Each row of a before or after table is a point. The points were changed in one or more steps. Then noise was added and the rows were shuffled. The steps act on columns, c1 being the first. Name the steps. A step turns or swaps two columns, mirrors them in a line or flattens them onto one, adds a multiple of one to another, or multiplies or shifts one. Angles are multiples of 10 degrees, from the lower column toward the higher: turns from -170 to 170, lines from 10 to 170 but not 90. Use the fewest steps. Two steps may share a column if one is a turn and the other turns, adds or multiplies; they go together, in the order done. Otherwise the lowest column goes first.

Before, 9 rows:
[[-43  73  48]
 [  5  23  42]
 [  0  34  41]
 [ 16  39  36]
 [-18  51  29]
 [ 49   5 -54]
 [  1 -20 -57]
 [-12  81 -60]
 [ 19 -19 -44]]
After, 9 rows:
[[ 48 -53  14]
 [  7  45  17]
 [ 19 -46 -12]
 [-12 -46  90]
 [  1 -60 -10]
 [-42  60  63]
 [-19  37  46]
 [ 16  42  32]
 [ -1  47  26]]
Steps: mirror c2 and c3 in the line at 40 degrees

Before, 13 rows:
[[ -3  16 -38  -4 -11 -26   3 -13]
 [-35 -49 -24  14   6  18  12  11]
 [-35  -5  -6  -8 -17  22  34   9]
 [ 24 -25 -26  19  -3 -25 -12   8]
 [-36  17 -25   6 -15 -28  56 -18]
 [-20   5   7 -17  14  23 -24 -24]
 [  6   8 -35   9   7 -95 -42  13]
 [-16  14 -26  14 -14   3  -2 -49]
 [-20 -56 -32 -22   0   3 -14 -39]
 [-21  -5  35  -6   4 -55 -47 -75]
 [ -8  -1 -38  -9  35  16 -36  -4]
 [-18 -22  -6 -10  -6  -3  78  -5]
 [ -2 -27 -10 -15 -18   0 -36  13]]
After (13 x 8):
[[-33  18 -15   6 -49   2  35 -23]
 [-16   6 -26 -17  27   0  -9   8]
 [ 25 -24   4  20   7   2 -11 -25]
 [ -5 -24  11 -17  13  -2 -32  -9]
 [-37 -51  14  14  -4   0  11 -22]
 [-17 -57 -39 -22   8  -5 -13 -33]
 [-19 -22  -1 -12 -57   0  52  -4]
 [-35  -3   9  -7 -37  -2  17 -10]
 [  6  10  13  11  32  -1 -26 -35]
 [-12   1  -6  -8  52   0  -7 -39]
 [ -1  15 -13  -5 -10   3  -4 -35]
 [-18  14 -48  12 -12   2  -9 -26]
 [-21 -10 -72  -7  33   2 -31  35]]
Steps: swap c3 and c8; turn c5 and c7 by 40 degrees; multiply c6 by 0

Before (13 x 11):
[[-63  54  37 -11  69  19 -52 -11 -28 -48  22]
 [-25  39  29  44 -60  39  60 -66  36  -4 -70]
 [ 36  70  47 -13  15   8 -30 -15  14  25   4]
 [-61  46 -11 -52  -5 -61 -45   4   0 -23 -82]
 [  2  -7   8 -19   5   1  55 -34 -46  26 -52]
 [-30  28  -9 -35  24  43 -28 -16 -18  51  13]
 [-65 -63   2  73  14 -30  50 -82   0  13 -77]
 [ -7 -35 -20  75   7 -34  24   0  33  52  -1]
 [-18  71  -7 -10 -33  11 -10 -16 -59 -23 -38]
 [-30 -19  94 -44   4 -39  41  43  26 -27  17]
 [-77 -20  46 -51 -30 -67 -55 -52  -4   3  37]
 [ 48 -51  87  -1 -51  45  15  -3  42 -11  12]
 [-89  18  38  72  46  17 -68   5 -64  46 -11]]
After:
[[-31 -17  91 -44   5 -11 -52  27 -28 -12  23]
 [-90  18  41  70  46   3  58 -42  65  12 -30]
 [-24  24  -2 -38  23  22  48  -8  18   2 -10]
 [-13 -31 -23  78   4 -20  -6  25 -32   6 -24]
 [-62  57  36  -6  67  12  91 -21  35 -19  41]
 [ 35  75  44 -13  15   8  40 -19 -11  -2 -13]
 [ -3  -5  13 -18   3  -2  16  63  45  28 -54]
 [-26  40  33  42 -62  14 -11  60 -31  38 -54]
 [-64  42 -16 -54  -5 -22   9 -46  -1  33 -56]
 [-66 -59   1  73  11 -14  74  81  -3  42 -64]
 [-15  69  -3 -18 -36   0 -10 -21  61  13 -22]
 [-74 -22  45 -53 -26 -33  47 -44   3 -21  27]
 [ 46 -53  83  -4 -58  26 -53   2 -46  -9   6]]
Steps: add -1 times c5 to c8; turn c7 and c8 by 110 degrees; multiply c6 by 0.4; multiply c9 by -1; flatten c10 and c11 onto the line at 120 degrees
